Each row is a point. The points of each table are mixes of a few directions, plus a little noise. How many directions does each table use, and how many do they share? Where both have some left over, give the other angles between the two spaces (their principal angles), to ten degrees, smallest first.
In the rows, zero is written as 128.

First (5 x 2)
[[ 81 162]
 [182  87]
 [ 84 161]
 [152 110]
 [141 118]]
Second (7 x 2)
[[208  68]
 [ 98 150]
 [119 135]
 [146 115]
 [ 91 155]
 [147 114]
 [ 87 159]]
Directions: first 1, second 1, shared 1

First (6 x 3)
[[114 124 133]
 [203 144 114]
 [206 133 141]
 [ 86 107 165]
 [ 94 131 106]
 [ 66 127 109]]
Second (7 x 3)
[[157 149  84]
 [111 115 154]
 [118 121 143]
 [ 96 105 176]
 [188 172  38]
 [ 98 106 173]
 [128 128 128]]
Directions: first 2, second 1, shared 1

First (7 x 6)
[[146 165 213 175  59 175]
 [135 137 123 121 127 129]
 [130 130 115 118 135 124]
 [151 151  50  66 163 108]
 [148 155 111 107 125 133]
 [ 63  36 132 161 171  93]
 [122 122 152 147 117 135]]
Second (7 x 6)
[[138 145 153 139 105 145]
 [161 179 156 130  86 159]
 [ 61  31 127 160 177  89]
 [137 142 137 130 116 137]
 [186 211 122  96  91 159]
 [112 103 112 126 150 112]
 [101  85  90 116 172  97]]
Directions: first 2, second 2, shared 2

First (9 x 8)
[[ 68  41 166 161 118 174 180 185]
 [141 153 114 111 135 108 119 110]
 [165 137 147 177  98 177  77 132]
 [118 143 107  90 149  86 148 113]
 [124 121 132 132 126 134 130 133]
 [123  98 152 165 110 170 123 152]
 [198 236  77  79 145  62  70  55]
 [134 137 124 125 129 124 122 122]
 [ 80  86 132 112 143 118 182 150]]
Second (10 x 8)
[[184 183 134 153 113 166  56  93]
 [ 99 111 123 107 144 109 164 134]
 [175  99 143 207  65 156  77 180]
 [111 167 118  78 169 120 142  78]
 [122 112 129 134 122 124 137 143]
 [116  86 131 146 111 118 148 168]
 [ 86 121 119  84 162 102 177 118]
 [107 182 116  61 183 118 146  61]
 [117  54 136 171  89 117 150 203]
 [163 167 131 140 122 151  83 101]]
Directions: first 2, second 2, shared 1; angles 40

First (8 x 11)
[[130 149 126 160 107 133 114 133 130 171 150]
 [122 159 120 140 123 125 117 151 135 148 142]
 [112 198 109 148 122 120 106 185 144 165 156]
 [150  82 145 157 101 146 131  72 112 154 131]
 [122 160 120 141 123 125 117 152 135 150 143]
 [105 178 110  99 156 109 124 188 145 103 126]
 [122  68 135  37 187 112 168 114 124   7  66]
 [162  29 159 144 104 153 148  28 100 127 111]]
Second (10 x 11)
[[123  88 132  65 169 117 155 120 125  45  86]
 [123  89 132  66 169 117 155 120 125  46  86]
 [124  90 132  67 168 117 154 120 126  48  87]
 [134 175 123 202  79 141  96 138 131 226 178]
 [127 121 129 118 135 126 132 127 128 114 121]
 [131 153 125 168 101 135 111 133 130 182 155]
 [124  95 131  76 163 119 150 121 126  59  93]
 [129 132 128 135 123 129 125 129 128 137 133]
 [133 168 124 191  87 139 101 136 131 211 170]
 [133 168 124 192  86 139 100 136 131 213 171]]
Directions: first 2, second 1, shared 1

First (8 x 14)
[[151  91 173 144 233  65 165 136 109 119 133 157 150 157]
 [156  29 119  97 186  65 140  77 144 117  59  99  92 169]
 [166 108 191 127  94 131  63 150  84 121 162 175 147 127]
 [ 73 215  51 136  84 202 163 139 171 127 123  96 113 103]
 [116 156 100 124  90 175 120 137 142 115 122 124 114 121]
 [ 91 155 125 137  89  90 134  98 124 201 163  83 157  82]
 [133 108 127 124 152 111 139 119 132 125 114 123 122 139]
 [137 161 138 134  96 184 101 167 117  99 148 166 130 126]]
Second (8 x 14)
[[128 130 156 156 235  80 189 146 118 126 144 151 157 146]
 [141 100 118  98  43 150  65 105 129 131 110 111 102 119]
 [139 108 162 146 219  74 169 135 114 127 138 148 151 147]
 [127 128 104 105  41 169  79 114 137 130 115 110 104 113]
 [113 160 139 161 223 104 199 154 127 124 148 147 157 138]
 [130 126 146 144 191  98 162 137 121 127 137 141 145 139]
 [101 178  83 122  52 194 112 133 149 127 127 110 111 105]
 [144  94 115  90  20 157  49  99 129 133 105 107  96 117]]
Directions: first 4, second 2, shared 2

First (8 x 18)
[[140 119 128 136 128 141 115 128 114 127 122 113 147 133 145 121 130 147]
 [132 125 128 131 128 132 124 128 123 128 126 123 135 130 134 126 129 135]
 [157 105 128 148 128 160  97 128  93 126 115  92 175 140 170 113 133 174]
 [140 118 128 137 128 142 115 128 113 127 123 112 148 133 145 122 130 147]
 [156 106 128 148 128 160  98 127  94 126 115  93 175 140 169 113 133 174]
 [ 55 186 128  76 129  46 206 129 217 132 161 220   7  96  22 166 115  10]
 [125 130 128 126 128 125 130 128 131 128 129 131 124 127 125 129 128 124]
 [119 135 128 122 128 117 138 128 140 129 132 140 113 124 114 133 126 113]]
Second (11 x 18)
[[145 128 153 123 130 128 100 113 108 142  98 122 134 117 151 120 104 154]
 [121 136 123 121 118 137 158 154 154  91 137 142 128 105  97 116 134 102]
 [131 133 115 120 147 103 122 137 151 162 153 151  94 137 148 154 142 125]
 [106 126  95 135 142 103 140 123 143 158 171 135  99 166 125 163 159 106]
 [135 116 164 143  91 184 128 115  76  59  66  79 204 100 102  69  92 149]
 [ 90 128 137 136 130  94 118  59  89 174 115 110 105 172 112 155 109 118]
 [134 118 105 137 149 114 108 123 127 173 156 126 115 164 166 157 153 144]
 [111 150 154 104 133  88 125 101 136 158 110 156  80 115 111 143  96 109]
 [150 130 118 123 115 166 158 195 167  61 141 142 156  82 116  95 147 120]
 [168 124 175 124 114 164  91 125  91 103  64 106 175  87 155  83  84 178]
 [116 119  71 143 139 127 158 163 164 126 197 136 118 161 125 154 189 103]]
Directions: first 1, second 4, shared 1

First (11 x 24)
[[205 102 140  97 188 111 148  71 149 177 103 165  96 200 153 119 182  78
  184 124  27   7 130  51]
 [125 143 137 127 155 123 140 130 130 116 135 133 142  98 139 109 139 128
  129 123 136 150 144 163]
 [138 151 116 117  92 134 181 129 109 169 131 138 157 150  73 149  96 116
  154 141 142  92 176 142]
 [ 94 158 105 136  42 147 162 161  96 146 142 114 168 124  52 165  59 145
  120 146 197 151 165 167]
 [136 116 138 127 161 120 109 118 141 115 123 131 111 124 162 111 155 125
  126 120 105 128 109 115]
 [ 98 149 114 137  72 141 144 156 107 130 140 115 156 114  83 149  82 145
  114 139 182 161 148 163]
 [121 101 133 138 142 125  78 127 143 101 122 117  97 125 167 121 147 137
  106 120 113 146  80  98]
 [124  87 124 138 115 129  69 125 140 113 116 114  85 154 154 140 135 137
  106 125 107 123  67  65]
 [102 136 137 140 150 126 109 143 131  89 139 118 135  76 154 105 137 146
  104 120 154 191 120 171]
 [114 108 124 139 112 132  91 134 132 113 125 114 108 132 139 136 124 140
  108 127 130 142  92 103]
 [150 155 142 113 178 117 175 115 129 140 133 151 154 109 132 101 151 109
  157 124 116 115 175 170]]
Second (9 x 24)
[[131 160 168 149 199  80 150 161 144 124 188 102 125  91 104 142 141 139
  148 109 127 124 125 117]
 [162 132  75 142  34 173 103 103 151 130  16 107 143 189 127 138 103  86
   96 151 167 116 139  94]
 [ 92 140 136 146 213 100 151 142 158 138 189 103 137  98 145 135 144 147
  139 124 134 148 148 125]
 [ 42  89 133 111 156 134 165 133  85 148 224 160 135 106 151 138 165 131
  155 137  98 163 125 142]
 [166 119 109 109  91 150  89  99 134 115  56 145 118 150 148  94  97 144
  101 130 129 116 133 156]
 [161 141 118 137  71 140 118 127 130 123  75 116 130 154 102 141 116  99
  119 132 143 110 120 104]
 [168 123  98 118  73 157  91  99 141 119  39 133 126 162 140 107  98 127
   98 136 142 115 134 137]
 [112 128 157 123 154 109 146 146 105 128 184 138 122 103 114 133 144 132
  149 119 109 129 114 133]
 [117 124 159 116 158 109 138 141 104 125 181 147 117 100 120 124 139 144
  146 116 103 129 114 147]]
Directions: first 3, second 4, shared 0; angles 40, 80, 80

First (11 x 32)
[[123 132 150 140 152  98 116 119 135 122 136 128 122 116 123 118 138 128
  110 119 120 124 128 108 106 130 112 103 121 110 103 116]
 [107 144 164 144 153  97 118 118 156 118 139 111 140 100 152 118 147 140
  142 118 138 134 105 106  72 140 119 103 112 105  84 130]
 [157 106 104 120 126 131 125 130  92 134 123 157  99 155  79 128 112 109
   74 130  99 110 167 133 187 112 117 128 143 138 163 105]
 [131 126 122 126 124 133 130 130 124 129 126 130 126 132 124 130 125 126
  126 130 126 127 131 131 137 126 129 132 130 132 135 127]
 [145 116 103 117 112 148 134 134 107 134 120 141 118 148 108 134 115 119
  114 135 119 122 146 142 169 119 132 143 140 144 160 125]
 [130 126 114 120 111 149 136 134 124 132 123 127 133 135 134 135 122 128
  143 134 135 131 127 142 141 127 139 146 132 140 144 138]
 [101 149 118 117  84 182 155 142 160 132 119  90 176 115 202 147 130 151
  231 145 182 159  77 160  94 145 173 177 123 149 131 182]
 [148 113 121 128 142 112 118 124 103 129 128 152 101 143  84 121 121 113
   72 123  98 110 161 120 163 116 109 112 136 125 141 101]
 [176  91 106 125 151 101 109 123  69 133 127 182  68 167  29 117 108  94
    7 120  64  89 202 115 216  99  89 100 148 128 167  71]
 [ 83 162 167 141 131 122 133 124 184 119 137  83 173  85 205 128 154 158
  212 126 174 156  67 120  34 154 145 128 104 111  73 163]
 [107 144 140 130 121 136 135 129 154 125 129 105 153 111 169 131 138 142
  177 130 154 143  97 131  88 140 142 137 119 126 109 150]]
Second (10 x 32)
[[136 115 130 137 124 151 133 134 104 156 129 121 119 138 135 156 108 139
  126 124 156 152 133 123 126 136 134 113 143  96 103 106]
 [160  81 141 144 123 164 130 153  63 184 110  99 112 159 120 205  93 135
  135 129 149 177 134  99 140 138 124  91 146  49 108  56]
 [115 141 130 125 133 118 127 113 151 108 135 133 137 120 130 103 134 122
  129 126 128 113 126 140 126 130 124 142 120 148 133 154]
 [138  79 172 125 151 107 111 119 111 110  94  87 152 152  84 158 121  86
  169 141  85 127 115 101 168 134  72 131  94  77 176  92]
 [ 80 144 177 143 157 132 135  46 174  87 149 111 163 127 140  82  89 117
  151 116 205 117 129 164 127 170  90 165 117 113  89 191]
 [126 154 102 126 115 133 134 139 137 136 143 152 115 114 148 112 139 148
  106 123 138 125 133 140 108 120 159 127 143 161 112 145]
 [140 120 119  99 131  70 106 155 143  87  99 133 139 120  88 112 185  92
  141 148  12  87 111 106 152  92 110 141  89 174 218 121]
 [133 132 117 125 123 126 128 139 127 132 128 135 122 124 130 128 136 132
  121 129 118 127 128 126 124 121 139 125 132 138 130 125]
 [113 183  85 119 110 123 137 133 166 118 157 171 116  95 161  74 157 155
   94 121 135 106 133 157  95 113 174 140 143 205 112 181]
 [140 130 108 135 112 154 136 149 104 165 135 137 107 129 146 150 119 152
  109 122 152 151 136 126 113 126 157 108 154 119  97 110]]
Directions: first 2, second 3, shared 0; angles 60, 80

First (11 x 32)
[[116 125 208 129  50 122 147 164  79 159 139 106 145 114 124 227 130 157
  100 109  80 126 150 116 157 138 138 178 202 158 137  99]
 [164 131 146 157 118 136  98 159 140 141 115 175 119 107  86 114 102  78
   53 181 243  48  90 215 156 133 101 162 187 178  97 160]
 [149 168  39 103 200 147 139  69 181 112  98 109 104 128 157  42 154 117
  185 142 152 123 139 108  91 123 119  77   7  78 159 151]
 [148 188  86 100 153 151 126  86 137 121  89  96 113 102 144  99 135 142
  144 146 171 125 119 118  97 124 100  96  47  70 147 168]
 [114 139 144 113 105 129 142 121 103 131 127  95 135 124 142 165 135 163
  146 107  80 160 143  91 120 130 134 124 118 104 143 119]
 [110 136 118 113 135 128 131 112 111 116 127 108 133 130 144 135 128 157
  154 108  92 175 129  92 108 121 130 104  98  93 132 128]
 [133  92  97 140 162 117 141 128 175 125 147 151 122 159 129  82 148  93
  153 128 110 106 151 132 138 134 153 131 121 163 135 100]
 [115  55 151 164 125 101 124 168 144 128 172 177 136 165 107 123 125  91
  113 119 100 114 134 155 162 131 159 158 203 199 105  87]
 [119 138 132 117 123 130 128 122 109 122 125 114 133 124 135 143 126 148
  137 119 112 155 125 109 116 124 124 117 118 105 130 133]
 [103 121 162 118  91 121 147 137  94 135 141 101 142 131 142 186 136 167
  145  94  52 167 152  86 130 130 145 136 146 122 140 101]
 [137 117 125 154 145 127  83 145 133 114 126 178 125 125  98  96  89  94
   79 155 213 110  77 189 133 119 106 123 162 144  81 161]]
Second (8 x 32)
[[119 139 129 165 108 171 143 101 141 129 105  82 120 120 127 134 136 183
  151 112 138  89 150 102 108  98 135 176 104 106 186 129]
 [ 66 106 105 126 102 198 196  93 142 134 103  99  94 123 146 141 152 184
  198  88  61 111 150  97  74 112 136 173  87 145 192 100]
 [137 135 115 119 123 146  92 121 116 142  86 146 118 109 103 112  89 127
   76 147 195 115  63 178 127 116  87 111  99 121 127 142]
 [176 123 156  95 136  39 101 172 110 148 167 150 163 148 128 144 135  67
   84 141  96 163 141 136 200 169 144  81 163 142  87  96]
 [148 119 155 127 131  73 141 153 130 129 179 116 157 154 145 150 163 106
  146 118  63 147 191  88 168 151 172 127 167 138 119  97]
 [144 156 121 122 156 121  93 133 119 105 125 157 126 112 121 106 104 101
   98 163 203 140  87 161 115 133  96  95 141 109  69 186]
 [106 145 122 113 114 157 180 109 131 131 124  93 116 119 155 152 162 157
  182 113  75 127 169  86 101 134 138 147 108 125 158 123]
 [127 101 120 157 154 119  78 143 132 108 135 180 131 141  98  89  87 101
   87 144 191 130  75 175 132 111 114 112 155 137  84 148]]
Directions: first 4, second 5, shared 2; angles 60, 80

First (8 x 32)
[[104 138 136 119 120 141 109 147 126 122 140 111 131 123 132 130 130 129
  110 111 120 131 154 153 121 127 119 110 136 156 141 124]
 [103 139 137 118 120 141 109 148 125 122 141 111 132 123 132 130 130 129
  110 111 120 131 154 153 121 126 118 110 136 157 142 124]
 [177 109 110 147 144 103 166  89 133 140 103 161 121 137 121 124 123 128
  164 162 144 122  76  77 142 131 148 163 113  70 100 136]
 [ 47 161 157  96 101 171  65 194 119 107 169  72 139 114 141 134 137 128
   68  71 101 139 215 212 105 123  95  69 155 225 174 114]
 [185 105 108 150 147  99 172  82 134 143 100 167 120 138 119 124 122 127
  169 168 147 120  68  70 144 132 152 170 109  61  96 138]
 [ 75 150 148 107 111 156  87 171 122 114 155  92 136 119 137 132 133 128
   89  91 111 136 184 183 113 125 106  89 146 191 158 119]
 [159 115 116 140 138 111 152 103 131 136 113 150 124 134 123 125 125 128
  151 149 138 124  95  96 137 130 141 151 118  91 111 133]
 [174 108 111 146 143 103 164  90 133 140 105 160 122 136 120 124 123 127
  162 161 144 122  78  79 141 131 147 162 113  73 101 136]]
Second (8 x 32)
[[ 95 139 114 124 106 148 117 129 131 140 143 122 142 141 148 119 132 123
   65 124 114 137 152 170 111 132 147 129 120 151 149 128]
 [183 106 175 125 169 113 124 158 118 106 106 126  99  92  85 155 127 148
  249 118 152 111 114  64 166 115  68 110 152 105  90 118]
 [106 124 111 124  85 193 108 130 121 191 155 141 144 152 167 106 141 127
    8 137  81 134 173 206 122 120 165 155 104 146 149  89]
 [ 70 151 105 122 101 134 117 123 135 123 148 114 146 146 152 118 128 114
   51 118 115 139 150 177  94 140 153 119 124 164 162 142]
 [103 136 117 125 108 144 119 127 128 140 139 125 137 141 145 119 133 124
   76 127 115 135 146 161 114 131 145 132 119 145 145 124]
 [186 107 132 142 162  86 160 110 132 111  98 149 112 119 101 139 119 133
  218 148 159 116  75  55 151 131 115 142 131  75  92 143]
 [111 139 129 125 132 113 126 134 132 101 128 112 131 123 123 133 125 125
  143 116 138 130 126 123 118 132 117 108 140 143 136 146]
 [171 114 138 137 158  93 151 119 129 108 104 138 113 114 102 142 122 134
  211 138 155 119  87  63 146 128 110 132 136  91  98 139]]
Directions: first 1, second 3, shared 1
